Every row gives one point. Examples show where two turns around zero, p and q, send a point. Where does a point land after both, in the order given? Backwards means that the second turn is done in reverse. Each puzzle has new turns, and all numbers are rounded.
(in the rows, 128 means zero)

Turn p:
[143  96] -> [162 117]
[118 107] -> [136 106]
[122 181] -> [ 85 160]
Turn q:
[140 146] -> [106 130]
[159 156] -> [ 89 142]
[ 63 105] -> [179  82]
[125 113] -> [143 132]
[152 120] -> [124 153]
Where do these land?
p, then q: [117  85] -> [150 167]
q, then p: [105 150] -> [144 101]
q, then p: [163 149] -> [ 89 117]

Turn p:
[153  80 130 128] -> [158 140 106 165]
[119 118 156 129] -> [118 109 128 151]
[107 100  73 165] -> [153 180 175 138]
[150 184 151 118] -> [120  85 112  83]
[111 157 130 101] -> [ 92 126 121 105]
Turn q:
[135 151 132 192] -> [182 162 132 103]
[143 113 108 106] -> [121 110 129 159]
[110 166 141 107] -> [ 94 160 118 119]
[ 88 138 117 133] -> [113 145 161 113]
[164  72 142 102] -> [130  63 101 146]
Where do these land?
q, then p: [ 90 102 108 137] -> [111  98 111 162]
p, then q backwards: [166 127 167 156] -> [162  79 127 142]
p, then q backwards: [ 84 151 114 114] -> [ 81 143 130 107]
q, then p: [173 112 165 124] -> [158 180 123 125]
q, then p backwards: [ 85 128  93 103] -> [ 69 132 130 142]
p, then q: [170 148 120 134] -> [122 110 112 169]

Turn p:
[147 174 137  86 153 104 146 112] -> [153  87 138 115  81 117 141  95]
[132 167 133 126 136 113  83 159] -> [119 106 143  82 132 122 168 145]
[154 118 106 181 105 138 140 166] -> [121 141 131 118 133 137  90 194]
[124 105  84 133 153 123  93 179] -> [135 166 166  77 163 123 124 142]
[138 140 152  96 121 139 140 118] -> [145 118  99 132 105 132 142 112]
[113 121 157 103 106 133 142  51] -> [120 110 100 190 118 152 138  77]
[121  83 128 172 167 110 100 131] -> [117 167 181 151 155 111 142 148]
[ 64 113 175 129 167 134 152 145] -> [126 148 107 151 147  46 143 110]
[138 120 102 109  81 113 142 130] -> [153 107 115 123 146 164  97 128]
[123 139 105 196 130 148 153  80] -> [ 64 130 144 167 104 131  82 138]
[154 127 129  75  88 155 118 136] -> [157 130  82 103 122 174 140 119]
Turn q:
[111 136 106 120 106 123 140 122] -> [139 119 131 129  94 128 116 121]
[111  98 173 104  74 110 145 111] -> [191  95 137 112 123 166 151 139]
[128 166 158 145 120 148 141 147] -> [ 98  89 137 138 129 124 142 156]
[ 92 132 132  67 133 103 137 108] -> [158 138 144 131  91 135 174  91]
[138  96 108 130 150 125 125 123] -> [138 152 118 126 149 122 111 105]
[184 104 113 133 121 134 166 176] -> [127  98 129  77 163  83  96 121]
[143 105 215 143 127 176 117 124] -> [117  91 109 128 195 178 165 155]
[110 135  91 142 118 170  99 119] -> [ 93 136 107 137 105 159  92 120]
[148 182 122 115 106  91 100 144] -> [113 150 146 100  85 105 145 173]
[139 151  73 148 193  99 153  84] -> [130 171  96 182 116  57 117 104]
[105 103 116 160 160 130  84 150] -> [104 170 154 147 158 151  98 123]
Where do these land?
p, then q: [142 125 141 132 150 119 146  94] -> [144 113 120 138 133 139 114 166]
p, then q: [160 163 116 133 128 110 114  99] -> [144  93 124 118 144 171 126 123]
q, then p: [188 104 149 127 116  96 131 127] -> [182 126 154  90 103 121 131 121]
p, then q backwards: [ 90 128 159  94 128 125 153 197] -> [203 109 125 122 135 103 170 106]
p, then q backwards: [128 123  87  85 125 164 115  65] -> [ 81  96  94  88 141 173 100 120]
q, then p backwards: [ 61 114 128 145 135 113 109 182] -> [145 103  76 158 154  91 113  86]
q, then p backwards: [117 133  74 116 120 151 162 108] -> [119 156 126 101 133 145 179 100]
q, then p: [164 135 166 170  97 119 111  98] -> [150 157 138  70 131 110 108 163]
p, then q: [102 128 131 150 151 154 112 182] -> [126 141 175 126  97  95 158 114]

Turn p:
[133 156 142 111 213 101 157 146 106 188 132] -> [125 102 115 190 150  71  99 112 159 172  81]
[135 135 144 124  99 111  92 126  88 170  93] -> [146 161 104 158  95 139 138 163 104 154 102]
[166 116  86 145 134 152 164 169 152 172 188] -> [138  83 181 165 174 170 138  76 131 135 113]
[126 136 149 131 163 132  95 164 122 117 143] -> [ 92 140 140 112 154 115 124 136 131 165 110]
[110  98 140 101 120 107  93 117 140 125 126] -> [130 157 123 118 123 121 165 156 157 128 137]
[ 83 153 100 144 118 135 133 105 110 129 158] -> [136 105  82 111 155 157 115 133 131 103 113]
[ 95 149 106  93 118 131  89 161 124 106 107] -> [160 175 126  83 148 129 110 147 134 146 119]
[133  95 101 163 109 153 169 154 104 144 107] -> [150 114 152 130 111 138 139  89  86  99  85]
[121 144 188  89 126  93 147 104 134 108 130] -> [106 126 114 128  79 110 105 150 183 134 151]
[144 104 136 166  61 102 133  90 193 109 113] -> [121 132 162 143  97 155 146 165 115  55 187]
[137 132  99 133 135 149 138  84 103  37 115] -> [109 144  85  74 121 115 110  78  99 100 178]
[153 119 145 135 141 170 127 116 160 130 123] -> [123  94 153 123 127 112 146 130 105 145 160]
Turn q:
[110 120 148 160 134 182 121 128 160 112 168] -> [ 94 150 111 160 164 143 133  73 115 129 127]
[171 163 118 129  82  86 142 106 118 180  87] -> [168 118 139  92 128 149 156 189 181  93 136]
[155 138 106  99  50 101 106  76  99 157  97] -> [148  95 146  80 157 135 132 203 132  63 125]
[135 163 120 172 140 163 101 124 139  96 107] -> [128 122 133 168 186 120 126 123 149 156 154]
[131 128 103 124 134  93 123 167  83 114 173] -> [107 108 141 115 102 141 101 143 128 171  74]
[124 173 139  89 106  91 145  85 128 139  99] -> [144 128 138 137 105 106 124 179 158  68 137]
[105 149 113 134 105  93 115  90  85 181 103] -> [188 119 175 118 134 137 126 162 137  87  98]
[131 120 130 135 152 153  66 100 154 102 124] -> [139 106  91 162 178 103 122 116  99 132 135]
[135  90  84 124 153 111 166 129 113 129 134] -> [142 125 128  80  98 130  86 106 132 147 131]
[124 115 165 149 154 125 141 138 167 110 167] -> [109 168  82 156 116 139 127  99 126 143 119]
[127 133 104  84 129 148 161 142 116 146 137] -> [106 100 153 104  91 122 129 106 139 112 135]
[ 83  91 142 144 148 150 131 191 181  86 140] -> [ 86 184 113 138 128  88 146  76  97 181 126]
[125  85 164 128 154 148 178 170  98  94 133] -> [ 96 156 140 130  78 156 114 108  89 172 163]
[136 124 155 121 152 148  97 145 150 147 123] -> [137 113 105 151 127 123 170 110 110 136 133]
Where do these land?
q, then p backwards: [169 100 168 123 116 132 127 164  90 117 187] -> [146 141 167 169  87 150 104 127  77 133 168]
p, then q: [121 127 111 103 113 166 119 166 166  88 112] -> [107  91  98 159  82 137 147 144 113 101 130]
p, then q: [121  84 152 106 136 144 134  88 145 111 146] -> [ 97 160 109  93 100 120 109 113 134 101 119]
p, then q: [ 91 136 103 134 176 100 134 103  90 135 136] -> [168 123 124 109 144  79  90 126 154 153 130]
p, then q: [ 98 173 129 117 106  84  85  92 116 125  99] -> [ 99  91 145 118 148 104 146 129 174 179  95]
q, then p: [125  82 162 144  75 109  64 164 155 129 118] -> [162 127 111 144 123  93  70  73 130 141  70]
q, then p: [137 164  90 142 163 123 153 135 151 138 161] -> [153 120 142 143 142 117 153 166 124  99 176]
q, then p backwards: [125 115 136 144  48 117 137 139 103 117 117] -> [106 123 139 157 102 126  71 163 155 101 132]
q, then p backwards: [176 122  78 111 151 117 125 116  97 132 158] -> [ 97 171 150 119 121 168 171 125 117 130 157]
q, then p: [113 123 127 103 206 107 134  89 110 175 102] -> [100 162 139 161  90 177 157 107  95 125 181]
p, then q: [115 149 118 111  92 165 142 153 159 140 149] -> [114 101  94 129 122 146 161 110  92 126 157]
q, then p: [149 126 154 138 115 140 176 142 156 101  89] -> [126  93 126 127 164 172  97 132 168 133 125]
p, then q backwards: [126 163 136 187 167 160 133 113 125 157  91] -> [116 106 127  84 139 129  58 113 108  89 130]
